Each row is a point. A path goes straight from each point to the next, and from the last back to the first. The post is the endless flat space through its rows: a point in 2 columns, a line in 3, a plane in 4, and so on, so that a path can go around it. How many times does the path go around the post? Going back the other way cancels.

Post, 2 rows:
[[  0 -30  -8]
 [ 10  24   3]]
Path:
[[-17 -13  -1]
 [  5 -29  11]
 [ 30 -20  15]
 [ 24   2  -9]
 [ -1 -17 -34]
 [-37   7 -24]
 [-23 -15  12]
 [  7  -1  11]
 [ 29 -60   2]
 [ 36  19  -9]
 [ 12  19 -26]
 [-27  22 -21]
 [-16  15 -17]
 [ 14  25 -22]
 [ 31 -13   0]
 [ 37 -21  19]
 [ 27 -11  29]
 [ 25  -7   5]
 [ 24 -19 -21]
 [  0  26 -24]
 [-26  16 -22]]
Times around: 2

Post (8 x 9):
[[ -2  17  -7 -24 -22  -5 -27  25  -1]
 [ 13   9  45   5 -13  16 -24   5  15]
 [-34 -20  -3  22 -16 -24  21   7   0]
 [ 11  -8 -12 -21 -18 -45 -12   9  -8]
 [ -3   0  27  -4   9 -21  -2 -10 -30]
 [-36   3   0 -20  54 -18   2   9   1]
 [-18   5 -20  17  -2 -24  33 -29  21]
 [ 36  26 -15   9 -14 -24 -13   4   2]]
Path:
[[ -6  17  -5 -27  14 -35   1  13  15]
 [ -8   3   9  10 -20 -43  -7  -7  -9]
 [ 18  -2  -5  21 -14 -40 -18   9 -27]
 [ -3   7 -16 -13  -5  -8  -9  -2   8]
 [ 19   8   8 -11 -15   5  13 -17  21]
 [ 12  -1  25 -15 -10 -10 -10  22  17]
 [-27  39  -7 -14  14  -4 -13  33  11]
 [-42  25   6  19 -18  -8  -2 -12   5]
 [  2 -29  35 -20  18 -32  -8 -36  -7]
 [ 14   2  29 -27  -9   6 -20 -30  25]
 [ 17 -11   7  -4   6 -24  -2 -27 -10]
 [  4 -12 -21 -32 -27 -31  -7  18  -6]
 [ -2 -13 -16  14  -1 -45  20  34 -19]
 [  3   9  21  33  -8 -23  14  -4  11]
 [-60   4  -3  19  16 -36   0  12 -15]
 [ 13  -2  -1  29   4 -30   1 -25   1]
 [ 29   3 -10  -1 -23 -13   3 -33 -20]
 [  4  -1  35   2  21  11  23 -21   1]
 [-15  17  13 -26  15 -16   4  36 -11]]
Times around: 3

Post, 17 rows:
[[ -7  -1  -6  -8 -20 -31   7   4 -31  12  -3  -4  13  13   4 -11 -18 -10]
 [ 18 -20  -5 -19 -35  10 -12  19 -13 -19  14  -8 -13 -10 -28  18  24   3]
 [  0   7  14  30   9 -12  55  33  -2 -43 -16  13  24  11   5  -6  -1  23]
 [-22 -13  -7  -6  21  -4 -11   7  -3  18  12  13  31 -13  30   0 -11   2]
 [-22 -33 -50   6  -7 -29  13  37 -14   4  18  26  44 -12 -11   7  -3  11]
 [-29  -5 -16 -53 -12  10  27 -19  -1  24  -6   5  12  15  12  -3   8 -19]
 [ 14  16   5  -5  39 -12 -17 -14  16   2   6 -20  11   7 -10 -20 -28  42]
 [  2  44 -16  21  21 -29 -11  -3  19 -30  21   1  20  15  11   2  34 -25]
 [ -1 -14  21  14  27 -35 -15  25   5   5  59 -16   0  -3   6   1 -16  43]
 [-40 -20  -6   7 -36 -10  40   9 -18 -36 -15  13  -5 -24 -12  40  21  16]
 [-22  54   0  -7 -10  36  -2   8  -8 -26  10 -35   5  -1 -31  16  12  22]
 [ 32  11   5  21  13 -10   8  15   0  -2 -15 -48 -14 -32 -30   6  12  29]
 [ -7   5 -23  -1  -5  27  15 -10   3 -26  56  -1   0  15  18  12 -17 -23]
 [-22  18 -30 -14  35 -11 -15  11 -13  -8   0  13 -10  -2 -20  18   6   6]
 [ 13 -17   9  -8  11 -16 -12   7 -21   5  -1 -40  -1  -6 -29  37   1  27]
 [-46 -19   0  22 -24  -9 -14  -6 -22  33  -1  36  -6  14 -10  30  45 -12]
 [-19  11 -27 -12  -1  28   5  11  20  -5 -35 -22   7  27  13 -10   7 -11]]
Path, 7 rows:
[[-12   6 -22 -23 -48   4  26  18  -8 -13 -30  11  15  44 -31 -11  -4  21]
 [  4   2  26  -4 -41  -9 -14  12 -19  -5   1 -39  -3  -8   6   3  49  23]
 [ -7  25   8   7  36 -10  30  -3 -24 -43   3 -26 -16  -8  -8  34  -7  10]
 [ -6 -21  -4  16  29  29  -4  20  -9   4 -13 -39  14  30 -23  -7 -14  19]
 [ -7 -29  -8  44   2 -22 -16  18  11 -18  24  -1  23   3  37  -5  14  -2]
 [  9  -6   4  31  34  -8   3  -7 -35 -13 -24 -18 -12  18 -37  37 -14  -1]
 [-23  48  13 -11 -18  26   4  -8  -8  19 -25 -60  -3  37 -17  11 -20  -2]]
Times around: 1

Post, 17 rows:
[[ 12  -2 -22 -24   1  15  15 -19  14  12  -8 -18  18  -2  -8   6   2  11]
 [ 22  -6  20   8  -2  21  -9 -12   1  15  12  -4   9  23 -22   5  -5 -11]
 [ 26 -19  -4 -29 -10  17   3  -3  13  -6 -18  -4  20  10  -8  -5  11  -5]
 [ -9  -8  20  32 -10 -13   2 -24   6  -4 -18  27  -8 -29  22  -2 -11  -5]
 [  2  12  14  24  16 -14   8 -10  -3  22 -20  30 -11 -14  21   3  10 -34]
 [ 25   0   0 -30 -13  14  19  -8  20   2   3   4  -5  13 -11 -11  17  17]
 [-17  -6  11  -3   2  -5   6 -22   4  10   2  20  -1 -35  -6  13  13 -21]
 [ -4   2   3  10  10  -5   7 -14 -20   5 -12  47   1 -25 -11  -3  -6  -2]
 [  5  17 -11 -35 -16  14  -3   1  17  -9  -8 -18  -2   4 -24  -2   5  -9]
 [ 22   8 -29 -10 -19   9  16   4  25 -13   7  11  12 -13 -15  -3   7  -3]
 [ -6 -12   9  19  11   6   6  -1   9  13 -11  11  -4 -27 -13 -24  10  -8]
 [ -3  -7  15   2  10 -10  -3   1 -27  -2  15  23  -9 -34  19   1 -10 -17]
 [  6  -7  10  18   8 -27 -16  -3  -8   0 -10  14   0 -25  -3  17   7  -1]
 [-13  -8   1  23  20 -24   0 -26  -1  -6   7  28 -10  -4  -4  -6  -4 -20]
 [  2  -1   4  21  -7   6  -3 -18 -28   2  -3  16 -12 -18   1  -5  21 -15]
 [ -7  -3 -18 -35 -17  28   1  10  16   2   0  11  21  22  -4   5  14   9]
 [ 17  10  -9 -34  -8  17 -12 -14  27   6   7   8  15 -10  -6 -25  16  15]]
Path (25 x 18):
[[ -5  -5  13   7 -10  13  10  -2 -40  13  -5  44  16  19  20  33 -21  -9]
 [  4   7  -2  -9   6 -29  13  -7  19   1   0  -8 -16 -30   1  15 -20 -35]
 [ 17 -11  -5   7  -3   2  11 -16  43   5 -30  19  -3  -5 -16  -5  -6 -12]
 [  7  -1 -15  -7  18  -3  -2  -5 -46  13  13  15  -2  -1 -26   5  10  -1]
 [ 31   2  13  11  -1 -25  -3   2   0  -9 -12  22   5 -20 -22 -12  -9   7]
 [  5   0 -24 -10  -9 -19  14   0  -7  -1  51  22   5 -40  -3  14 -19  -2]
 [ -5   2  -4 -19   1  -9 -13  -4  33   5 -14 -16   5  16 -50  37  11 -26]
 [-29 -12  -1 -34   9  29   0 -11 -20  -2  16 -22 -11  -8 -45  23   8  10]
 [-18  18 -27   3 -11  36   1  -1  13   9 -32 -12  -3 -27  -9  -7   1 -11]
 [-15   0  16  30 -31  -1  -2 -32  40  17 -46  -6 -18 -19 -12  12  33   1]
 [ 10  -2 -12 -22   2  -5   5  23  12   4   2  31  -4  -1   8   2  13  -8]
 [-19  20  -9  20  -6  -4  -8  -6  -1  26  -5  20 -11 -13 -14  30   7 -22]
 [ -5 -12  -1 -23  11  -5  -2  -8  26  12 -30  24  17   5  33  24   6 -31]
 [ 16   4   1   2   7   2  35 -32   5  -4  -9  24  -1 -43 -15 -12  20  19]
 [ 32  15  -6   4  -1  15   2 -25  -3  11  -4  39  -1 -27  20  -8  18   8]
 [ 18   5  17 -37  -9  -7 -11 -21 -23 -12  21  52 -29  -1  17  -7   2 -11]
 [-16   0   8 -34   2   3 -26 -11 -10  -1 -19  -5  -8  -3 -26 -13  12 -11]
 [ 24  -6   9   3   4   6 -13 -12  31  23 -13   9   7  15  -9  20  -2   7]
 [  6   8   9   7 -20  30  12  13 -18 -23   6  13 -14  -6 -17  11   4 -36]
 [ 20   4  15  17   5   9  -7 -31  15   1 -19 -13  12  -9 -14   6  -6   1]
 [  2 -12   7   1   3  -1  11 -22   5  13   0  11  -8 -28   4   8   8   4]
 [ 17   5 -28   4  -9  -6  24  -4  17  -4  33  60  10  -9 -12   8 -17  -7]
 [ 11  10 -28  -9 -18  21  26 -38 -34   6 -14  17  20  -7   4  10   0   0]
 [  9   4  17 -36  10 -14   0 -37  10  -1  -3  18  19 -22  -2  -3  17  -2]
 [ 10  19   8   6  -9  28  35 -36  -2   1   8  19 -10   2  10 -18  14  -7]]
Times around: 0
